Each point is reached from the start by the listed moves, each made 0, 1 or 2 times, or once backwards (-1), plus a little noise. Say if it took an odd or an even number of moves. Then give how often each move was made.

Moves:
(1): [0.49 0.33]
(2): [-0.23  0.20]
Start: [ 0.06 -0.02]
Points:
[-0.48 -0.34] => odd (-1, 0)
[0.10 0.71] => odd (1, 2)
[-0.21  0.18] => odd (0, 1)

Moves:
(1): [-0.02 -0.03 -0.18 -0.15 -0.21 -0.05  0.10 -0.08  0.08  0.21 -0.07  0.06]
(2): [ 0.07  0.09  0.18  0.01 -0.18  0.15 -0.20  0.02  0.19 -0.19  0.00  0.02]
(3): [ 0.06 -0.04  0.08  0.15  0.00  0.09  0.02  0.07 -0.29  0.16  0.12  0.16]
(4): [-0.02  0.13 -0.17  0.14 -0.06  0.17  0.03 -0.13 -0.06  0.04  0.01  0.17]
(5): [ 0.27  0.23  0.04 -0.20  0.00  0.06  0.10 -0.07 -0.06 -0.17 -0.01 -0.02]
(6): [ 0.11  0.06  0.22  0.06  0.11 -0.05  0.16  0.12  0.40 -0.19 -0.18  0.00]
(7): [-0.32  0.07  0.02 -0.09 -0.19 -0.36  0.13  0.24 -0.26 -0.33 -0.04  0.00]
(8): [ 0.02  0.03 -0.03  0.08 -0.12  0.08  0.22  0.17 -0.05  0.09 -0.19 -0.08]
(9): [-0.01  0.15 -0.05  0.16  0.09 -0.34 -0.09 -0.04 -0.10 -0.05 -0.19 -0.02]
(10): [-0.15  0.05  0.31 -0.07  0.01 -0.16  0.12 -0.24 -0.06  0.07 -0.06 -0.08]
(11): [-0.06  0.25 -0.15  0.08  0.05 -0.01  0.19  0.08  0.09  0.09  0.41 -0.02]
Start: [ 0.02 -0.07 -0.14 -0.05  0.04  0.00 -0.01  0.22  0.01  0.02  0.02 -0.06]
Points:
[-0.17  0.32 -0.63  0.48 -0.63 -0.27  0.43  0.73  0.76 -0.22 -0.81  0.45] => even (2, 1, 0, 2, -1, 2, 1, 1, 1, -1, 0)
[-1.27  0.83 -0.42  0.67 -0.14 -1.30  0.44  0.60 -1.15 -0.18  0.39 -0.16] => even (-1, 0, 0, 1, -1, -1, 2, 1, 2, 1, 2)
[-0.15  0.57 -0.75 -0.67 -0.53 -1.09  0.51 -0.44 -0.97 -0.02 -1.14 -0.15] => even (2, -1, -1, 1, 2, -1, 1, 1, 2, 1, -1)
[ 0.72  0.47  0.74  0.20  0.27  0.94  0.35 -0.13  0.77  0.08  0.66  0.45] => even (0, 1, 2, 1, 1, 2, -1, -1, -1, 1, 1)
